Every row gives one point. Any point is a mix of the corners, with weights that add up to 1. It lies inside the corners' shape when no weight is negative. Is each point inside? If not, which corners have a negative weight?

Corners:
(1): [-52 -24 -29]
(2): [-47 -20 -50]
(3): [76 25 68]
(4): [10 43 40]
Points:
[41 18 42] => inside
[-27  -5  -7] => inside
[16  5 28] => outside (2)
[48 16 45] => inside
[40 36 62] => outside (2)
[15 18 16] => outside (1)
[-42 -17 -34] => inside
[30 32 41] => outside (1)

Corners:
(1): [67 22  6 58  0 60]
(2): [  2  30   7  38 -43  41]
(3): [  5 -69  20 -12 -13  78]
(4): [ 30 -23 -43 -20 -53 121]
(5): [-44  49  18 -15  48 -78]
(6): [-47 -54 -12   0  73 -34]
(7): [ -6  -7 -15  -8 -33 -62]
Points:
[-16  -6  -5   3   8 -10] => inside
[14 14  3  2 -2  1] => outside (2, 6)
[ 12  -4   6   3 -18  43] => outside (6)
[-10 -26 -26 -29  -7  25] => outside (1, 2)
[-18  22   5  -3  13 -40] => inside

Corners:
(1): [-24  62 -12 -16   5  28 -13  55  25]
(2): [-21  27 -27  -9  -4  20 -24  36  84]
(3): [-22 -21  16  20 -20 -39  29 -40   4]
(4): [ 20 -46  45  37  36 106  47  -6 -63]
(5): [ 94  38  -6  -6  39 -15  12  19  46]
(6): [-54  -6 -18  42 -58  18  35 -82 -15]
(7): [-22  42 -84   9  61  42  20  36   8]
(8): [ 39 -10 -29 -70 -73 -29   0 -16  56]
(9): [ 93   3  -9  46  23  41 -70  49 -27]
(10): [  5  48 -15  21  10 -11  19  91  58]
Points:
[ -1   9 -18   6  -7  21   9  -9  13] => outside (10)
[  3  32 -15  13   3   0  12  54  45] => inside
[15 -5  9 11 -9 14  7  5  9] => outside (7)
[ 40  40 -31 -21  46  59 -23  68  25] => outside (3, 6, 10)
[  2 -16  -2  20   4  48  12 -12 -22] => outside (5, 10)

Corners:
(1): [  7 -20  32  -7 -37  -7 -22  -5  -2   7   3 -10]
(2): [  5  27   2 -31  13 -18  10  -3  -4  -9   9  23]
(3): [-13 121   1  -7  14 -27   2  31  18 -23  10 -17]
(4): [ 44  -5   8 -22 -28 -11   1  15  42 -34  -3   3]
(5): [-20 -31 -12 -24 -51 -17 -25   5  11 -27   4 -28]
(6): [-12 -15 -23  -8  -3  22 -11 -60  -9 -10 -21  -6]
(7): [-15 -31  27  36   9 -16  59 -17 -24  12   3 -19]
(8): [  2  49  -3  -7 -26 -12  14  -6 -43 -28 -14 -10]
(9): [-13 -37 -23  -8  34  75  17  11  43 -13  23   3]
(10): [  8  -4  -1   9  20  -6  14  18   1 -25  16  25]
(11): [-12   8  31 -23 -26 -21 -13  28  36 -25   8  -5]
(12): [ -4  -2  -6  11  -2 -29  61 -26 -38  21 -22  21]
(13): [-14  15 -15  -9  25 -23  -1  17   9 -17 -12 -15]
Points:
[ -3 -33   3  -4 -25   0   0 -10   2 -15   0  -6] => outside (2, 3, 13)
[-14  11   9   2  11  11  24   4  -5   4   6  -5] => outside (4, 5, 6, 10)
[  1 -14   6   2 -12 -10  29 -13 -13  -1  -6   5] => outside (3, 13)
[  1  16  -2  -9   4   8  -1  -6  12 -20  -1  -3] => outside (5, 12)
[-16 -20  -4  -3 -16  12  17 -25 -22  -2  -5  -7] => outside (3, 4, 10, 13)
[  1   7  12  -2  -7 -28  13  11   4 -12   4   1] => outside (6, 8, 9)

Corners:
(1): [-29  64  61  13 -27  41  23  27 -36  41  43 -15 -15  62 -39  47 -52  16]
(2): [ 13  -5   0 -25 -37 -11 -18  29 -65  57 -38  38   4 -40  48  45 -23 -20]
(3): [ 27 -46 -53 -25 -31 -24  44  -3 -22  64  -1 -51 -48 -10 -12  33 -17  20]
(4): [  2  26 -15 -17 -42 -59 -39  41 -29  40  76 -23 -10 -38  52  10 -15  20]
(5): [ 62  37  24 -39  36  13  -5 -50 -11  21 -65  36 -41 -20  -2  49  19  24]
(6): [  79   80  -25   64   51  -94  -80   24    3   37 -121  -46    6  -25
  -41   59   22   68]
(7): [ -1 -46 -55  43  18 -15 -45 -56  49  16  43 -80  -4 -40 -15   2 -60 -37]
(8): [   5 -102  -15  -12  -32  -13  -17  -71  -29   23    4  -36  -68   43
   12   80  -75  -61]
(9): [-12 -54 -44  -6 -19  12 -11 -38  53  -5  57 -11  48  36 -57  18 -33 -23]
(10): [-25  -6  28  47  47  21 -43  64   8   9 -13  70  20  19  20  43  27  22]
(11): [-14  29  24  38   5  14  30 -25  61  -4  16 -75  77 101 -51 -84  34  23]
(12): [-26 -44 -26  11 -63  -3 -29  -7 -77  -1   8 -77 -15 -70  62 -47  12  18]
(13): [-42  69  20  22  64  49 -41  28 -56 -32 -27  59 -69   8  50  63  62 -34]
(14): [ 27 -36  19 -17  -5  -6 -31  -7  20 -30 -41 -25 -30   9 -16 -36   7 -33]
(15): [ 56  33  44  49  55 -19 -41  23  28 -40 -18 -10  82  77 -61 -36 -16  11]
(16): [-10  29  22  12 -15  60  54 -44  16 -49  24 -28   4 -42  52  22   8 -25]
(17): [ 20   3  34  24 -14  -9   9 -15 -22 -29  22  92 -75   6   6 -46  32 -74]
(18): [ 60 -93 -28  21  36  52 -66 -39  18 -34 -74 -75 -22  31  -3  32  65 -68]
(19): [-14   1  24 -27  49 -63 -71  43 -61  40  18  22  27 -24 -39  71   8  27]
Points:
[ 24 -15  -5  16  26  -2 -30 -22  11 -11 -31 -23  -6   7 -14   6  22 -10] => outside (1, 2, 4)
[ 22  22  28  22  18  10 -23  -1   4  -5 -16   5 -10  22   5  16   2 -16] => outside (3, 9, 12, 19)
[ 31  -3  10   0   3   5 -18 -19  -6 -13 -36  12 -15   2  16   6  20 -15] => outside (1, 3, 7, 19)
[  7  10  14   7  -9 -12   2  -4 -14  28  -5 -15   3  -1  -7   2 -20  11] => outside (4, 9, 13, 18)
[ 25  14   3   2  15 -14 -17 -15   1   9  -3 -18 -14  15 -20  28  -3  -6] => outside (2, 10, 12)
[ 24 -22   2 -32 -17 -15 -17  -3 -51  22   1  18 -47  -7   7  27 -10 -18] => outside (6, 7, 10, 11, 16)
[  4  -2   9  12  -1   4 -13  -7  -7   1   7 -18 -14  13  -7  13  -1  -7] => outside (2)
[  7   9   3  12   6 -26 -34  12 -18  17   3  -2  -5   0  -6  13  -8   7] => outside (16, 18)
[  7   3   4  12   7  -3 -17  -5 -13   7  -1  -4  -8   3  -1  21   4  -7] => outside (14)

Corners:
(1): [-36 -30   8  12   9  24  31  27  19 -14  -2  25  22 -19  15 -15 -48  -6
  -8  19]
(2): [-31 -27  34  -9   3 -22 -40   6 -26 -13  -4   0  12 -45  11 -37  21  23
  13   0]
(3): [-22   1  23  53  45  -3 -17  -2 -45  -7  19 -12   4 -23 -70 -36  -6 -32
  13  -2]
(4): [-25  -1   8 -18  33 -13 -10 -21   8 -20  15 -27  -4  37  -1  -8 -67 -53
   6  26]
(5): [ 15  60  -2  -6  25   0 -14 -30 -35  43  -5 -37 -33  10 -13 -68   4  21
  38  10]
(6): [-17  43  41 -12  20 -16  15  14   9  30   3 -13  33  46 -11 -16   2  29
 -27  33]
(7): [  4 -16  42  10  32  36  27   7 -26 -13 -19 -29  -7   8  12  89  -5 -52
 -24  -6]
(8): [ -7  21   6   4  22 -33   9  39   5   9 -27 -16 -24 -44 -13  -1   6  11
  17   7]
(9): [-17 -11  -8   6 -79 -32  12  27  -8   5   8  -3  17 -12  -6  15  -8  48
 -47  18]
(10): [-21  -7 -12  38 -79  24 -13 -54 -29  74 -39  12   9  -5  42 -48 -36  -3
  42  93]
(11): [-17 -19  -9   4  28  18 -37   2  11 -14   1  -4  12  10  18 -50  -5 -16
   4  33]
(12): [-26   4  -3  17  35 -19 -98  11 -11 -15  34  -2   7  15  -1  -5 -31  -6
  10  -7]
(13): [ 26 -31  40   4  43 -13  15  -8 -15 -12  36  -4  11 -28 -10 -11  15  -3
 -19 -13]
(14): [ 28  -7  40  -1  28 -16  20  26   7 -30   5 -27 -29  17   7 -28   5  36
  15  23]
(15): [-13 -28 -20  -2  40 -16  11  10 -38 -17  28 -20   5 -34  34 -48  11   9
  11 -12]
(16): [-17 -50  80 -10 -66 -12 -11  36  58  20  24   4 -15  18  34  17 -34  14
  -6  36]
(17): [-13 -60  17   1 -26 -25  31 -48  24  -6  18   0 -74 -22  23  65   3  10
  10  -5]
(18): [-20  28  14  -4   2 -21   9  49 -25 -28  -3  -7 -62 -22  -8  68   3 -45
 -46  12]
(19): [ -8 121  -7  14  45 -50   7  29  27 -17 -12 -32  34 -23   5 -59   9  -2
  15  14]
(20): [ 25 -39  -1  52 -53  11  25  13   9   4   3  50  20   0  26 -16  -8  -4
  25  12]
(21): [ 11  13  12  31   2 -13   9  12   6   3 -67   7 -49  -4  -9  -8   9  25
 -13   2]
Points:
[ -7  -6  15  13   3  -7   4  10  -3  -2  -6  -2 -11 -12   3   0  -1   3
  -2  10] => outside (4)
[-15   2  14   5   8 -13  -4   8  -8  -7   1  -8 -13 -11   2  -2  -6  -9
  -2  13] => inside
[ -5   2  17   8   0  -8  13   7  -1   3  -3  -6  -6  -5   4 -11  -5   1
   0  18] => outside (12)
[-10 -10   2  19 -12  -8  -5  11   6   0 -10   5  14 -32  29 -12   2   6
   7  11] => outside (3, 4, 5, 6, 14, 18)

Corners:
(1): [ 18  70 -41  32  -8   6  53  -4  16   6   3 -28  60 -55  15  -5   4  61
  21 -15]
(2): [ 30  23 -56  20   6 -12 -43 -12  75  -5 -23 -39  14 -17  62  16  45  45
 -19   5]
(3): [ 51 -42  33 -18   7   7  -5 -37  42  83 -40   0  -1 -15  31  48   0  50
  -1  23]
(4): [ 24  12  32  -3  14 -64  56  54  -7 121  15   5  -3 -35  29   5   4  15
  16  -8]
(5): [  0  20 -72  -1 -23  17   1  11 -27  -2 -22  24 -24  30  75  28  38  63
   7 -40]
(6): [-26  -7 -19 -25 -32  26 -29  -6  41 -37 -18 -10  23 -12 -63  13 -51   0
  15  -8]
(7): [  7  45   4  -2  14 -12 -29   5  -3 -39  36   7 -13  -9 -41 -11 -29  34
  23 -14]
(8): [ 12  -5 -44 -24 -36 -25 -28   2 -17 -24   0  18  59   8 -66 -35   1  22
  42  -9]
(9): [ 47  35  -3 -10 -12 -43  -5  -2 -20 -34  -7 -14  -5 -21  -7 -71 -54  11
  -8   4]
(10): [ 40 -23  14 -10 -21  17 -34  28 -75 -44 -15  13  54 -29  -3 -33 -29 -17
  23   6]
(11): [  38   40   -4  -10   18   21  -14   21    4 -108  -74    3   -5  -34
  -28  -48   -1   26   -6  -53]
(12): [  3 -32  77   9 -22 -41 -11  34  20  58 -20  18   8  14  42  10  -7  50
  15  32]
(13): [ 28 111 -36 -21  -4 -21 -21   4  46   6  -4 -27 -22 -20  71 -10  -1  72
  34 -11]
(14): [ -9  -1 -11 -39  -1 -18 -28 -19   5 -43 -33  15  46 -22  -6   1 -44  28
 -11 -25]
(15): [-19 -42  39 -27   0 -33  52  -8  12  72  -1  -8 -17   0  12  16  47  14
  49  -5]
(16): [-28 -35  19 -23  39 -18  33   1  45  80 -38  48 -20 -37  11  -7  45  56
  10  38]
(17): [  1 -14  50   1 -40 -52   3   2   6   7 -31  45 -16  -8  22  42   7   9
  25  22]
(18): [ 19  28  66 -22 -16  32  -2  23 -22 -16  14  29  16 -33 -32 -62  16   7
 -23  -7]
(19): [-16   1  17 -25 -26 -21 -51  49 -53 -94  11 -23  10 -46 -95 -11   3  46
 -14 -13]
(20): [-23 -19  78  33 -48 -41  -6  -9  29  55 -38  45 -30 -36  44  -5 -11  30
  38  -7]
(21): [ 19  -9  -6  -2 -40  -2  -3   5  64 -47   6  33 -13 -49  38  15   4  86
  19  -6]
Points:
[  2   0  12  -9  -6 -16  -3  12   6   3 -14   7   5 -26  -6  -7   5  41
   8   4] => inside
[ 21  17 -17  -5 -10 -10  -9  -3  18  -6 -20  16  12 -23  10 -10  -2  31
  13  -6] => outside (12, 15, 19)
[ 26   9 -19 -18 -10   1 -23   4   1 -17  -9  -1  25  -5   4 -15 -12  22
  16 -12] => outside (1, 16, 17, 19, 20)
[  9  10  11  -9 -14 -15  -1   6   9  14  -3   6   8 -22   9  -6   0  32
  12   1] => outside (11)
[ 13  11  -6  -8 -11  -2  -8   2  16 -14  -8   5   4 -29   4 -10   0  40
  11 -12] => outside (12, 17)
[ 16   2   9  -3 -21 -15  -9   5  14   7 -14  10  10 -12  16   1  -7  30
  18  -2] => outside (16, 19)

Corners:
(1): [ 22 -52 -21  -1  -4 -14  36  20  52  31 -23  19 -21  13  -6 -27 -34 -19
 -14  -7]
(2): [ -5  34  -9  -5  26 -40 -10  18  31 -10 -18  -8 -24  22  -1  24  58   1
  31  11]
(3): [ 20 -40 -13  21  27 -15  24 -17   7  -2 -27  19  12  19  15 -57 -39 -26
 -42 -22]
(4): [ -6   1 -27   4 -29  -9  33  16 -15 -15 -12 -17 -27  14 -21   3  12  47
  -8  -9]
(5): [-14  29  14 -32  22 -29  23  13  45  49 -40 -14 -16  -3  47   1 -27 -29
  34  33]
(6): [  34  -19  -21   -1   17   21   14    7  -12  -50    6   35   11   23
  -26  -10  -25    4 -116  -20]
(7): [-14   7   3  15 -13   5  -4  38  -6  18   7 -11  -9  16  13  -2   4  62
  25 -18]
(8): [-16  18   6  14 -28  48  25   3 -19 -26  29  -5 -39  22 -22   6  -2  55
  10  16]
(9): [ -7  19   3  28  16  15  18   8   5  -5  27  -3 -36 -33 -13  -3 -24  -7
  23 -19]
(10): [ 17  24  -3  -1  19 -12  30   5  -4   8  18  -4 -14  27 -11   1 -18 -28
 -47   1]
(11): [-14 -43  14   0  22 -42 -24   2  17  38 -30  -5 -16   7  29 -10 -31 -11
  35  12]
(12): [ 10   1 -14   7   8   7  33   0  31  30  20 -15 -26   7  23   3  -9 -14
  -3  -2]
(13): [ 77 -28  16  20 -22  32  31  17   0  33  -2  -5  -8   9  22   6 -19  10
   2 -30]
(14): [ 14  18  97  -9 -19 -37  15  -5   4  23  14 -16  -6  -8  30 -21 -24   0
  12   4]
(15): [-22  27  16   2 -19  65   7   5  -8   6  18 -31 -22   4  -3   2 -25  -5
  -3   3]
(16): [   5    9   20 -121  -34  -41    9  -15    6  -11  -17   -1   47   55
   15    3  -26  -41   -2   13]
(17): [  8   0   1  14 -12 -32   5   6   1 -80   9  12  48  26  -6  -4 -19   0
 -11 -10]
(18): [ 22  25 -13  28  -3 -15  35  -4   0  29   8   5  43  17  -5   9  19  36
   9 -25]
(19): [ -8  -1  50   6  20  18  20  12  -8  21  14 -15   4  15  14  25   8  -5
  24 -18]
(20): [-19   3  -9  21  21  48  23  28   0  37  21  -6 -42 -38 -13 -21  12  13
  20  26]
(21): [ -3  23  -4   5 -13 -32   5   3  -1 -17   1   7  -8  30  29  25  12 -18
  11 -11]
Points:
[  6  -9  28  11  -4  -6   8  12   1  18  -2 -10   6   4   7 -10  -1  18
  30 -15] => outside (5, 6, 8, 10, 12, 21)
[ 3  3  7  3  2 -6 14  9  4 -3  1 -1 -3 10  2 -2 -9  2  1 -3] => outside (12)
[  4   7  10  11  -4  -7  17   8   9  10  -1 -10 -14  13   9   3  -6   6
  13  -6] => outside (6, 16, 20)
[  3   3  13 -11  -1  -7  16   7   7  13  -2  -3  -8  11   9  -1  -5   5
   8   0] => outside (10, 15, 17)
[ -3   9  11 -16  11 -15   8   5   2  13  -7  -6   0  17  14   1  -1  -9
 -12   0] => outside (1, 8, 9, 13, 17)
[  2  -2   2   0  -2  -2  11   9   6   0  -1   0  -5  13   6  -3 -10   5
  -2  -5] => outside (10)
[ -4   5   1  -1   5  -6  15   7   7   2   1  -1  -8  10   3  -6 -10  -1
  -3   0] => outside (13)
[ -3   8   7  -4   4  -7  17   3  11   8  -3  -5  -8   8   7  -5 -14  -9
   2   4] => outside (7, 13)
[  6   5   4   6  -4  -1  17   7   3  -7   6  -2   2  15   0  -1 -11   4
  -3  -5] => inside

Corners:
(1): [ -8 -50  35  33 -43 -37 -22 -81 -16  43 -72  63  11  83 -41 -49  86 -61
  24 -23]
(2): [-47  -9  -7  12  43  38  43 -87  24   4   0  39  66  33  25 -71   3   2
  32 -39]
(3): [ 28  38 -42  -4 -18 -39  78  35 -17 -15  28 -50 -18 -14 -26   9 -29  10
 -34  19]
(4): [-18 -76   3  56 -61  18   1 -98 -40  -2 -75  55 -19  51 -29 -57  -2 -12
   3  28]
(5): [-41 -14  -2  61  42  63  17 -37  19  -2 -53 -11  49   4   8  -2  16  18
  31 -57]
(6): [   0   44    9 -106  -26    5   20   14  -40   -8   14  -47  -68  -95
   22  115    2   24  -55   14]
(7): [-47  30   4  18  27  29 -13 -83   2 -23  26 -66  47 -31 -28  14 -23  64
   0 -83]
(8): [ 20   4 -65 -28 -15  25 -32 -23 -84 -40  14  -3 -39   8 -11  44  49 -10
 -37  28]
(9): [  22   76   -7  -68  -36  -23   28   54  -47  -31   17 -118  -29  -17
   15    1   30   20  -18   53]
(10): [-12  36 -52 -19 -62 -45  -5  10 -22  22 -11 -66 -42 -11  18 -26   1 -33
 -70  14]
(11): [ -27  -57   -1   45 -111   30  -51  -23  -11  -27  -69   59   52   53
  -96  -59   87  -68  -20    7]
(12): [-29 -41 -29 -20   8  12  55  19 -39 -15  50   3 -22   7   5  38 -53  74
 -15 -70]
(13): [ -12  -45   13   -9   44   29   12  -11   -2  -16  -42   42   43   -2
  -12  -73  -29   19   21 -104]
(14): [  36  -24  -11   17 -116  -10  -32  -12  -82   30    0  -12  -21  -16
   -4  -19   92  -77   -5   34]
(15): [   6   73  -37  -33   11  -24   41   74  -15    3   26  -37  -37 -100
  -15   59    5  105  -40  -37]
(16): [-23 -31  47  51  76  22  25 -59 114 -19   6   5  37  17  17 -72  34  43
  65 -36]
(17): [-38 -46  10 -33  17   4  -2 -43 -26 -35  -2  19  38 -24  46  46   5  66
 -91 -37]
(18): [ -6  28 -40 -85 -24  16 -24  13 -16 -33   2 -28  44 -56   4  80 -73  59
   3  -2]
(19): [-56  14  67  65  42   7  34 -29  10  39 -20   7  10  43  22 -52 -12   4
   7 -23]
(20): [-65 -40 -48 -56  16 -33  -3  -7 -53  -5   6 -27  24 -73  -1  20 -28  18
 -32 -35]
(21): [-40  42  -1 -54   7 -20  12  -1 -30 -56  35 -23 -17 -68  39  66 -17  72
   3 -34]
Points:
[-13  -1 -13 -12 -25   3  -5 -15 -26  -8  -6 -12   7 -12  -1   7   9   8
 -19  -8] => inside
[-25   0   2   6   3   3  10 -32  -5 -10 -18  -2  13   3 -12 -15  16  13
  -8 -24] => outside (12, 14, 18)
[-18  -3  -7  -6 -16 -11  -3 -11 -10 -19 -14 -30  18 -28  -7  -9  12  22
  -3 -20] => outside (2, 6, 8, 12, 19)
[-18 -22  -9  27  -5   9   6 -30  -3   0 -20  12  25  15 -19 -28  16   4
  -2 -28] => outside (6, 9, 21)
[-11  -8 -18  -6 -31  -9   5  -5 -45  -6 -11   1  -3  -3   1  -5  11   3
 -17 -12] => outside (6, 7, 16)
[-37 -26  -4   9 -35  18 -18 -49 -30  -5 -22  17  20  12 -26 -11  11 -15
   0 -33] => outside (3, 9, 15, 16, 17)
[-39   8  -4   1   8 -16  28  -4  -6  10 -13   1  11 -17 -12  -4 -10  26
 -29 -63] => outside (4, 8, 9, 14, 16, 18)
[-10  -5  -6   3 -16  -6   0 -25 -10  -4 -14 -13  19   7 -16 -38  21  -3
  -7  -5] => outside (5, 6, 12, 21)
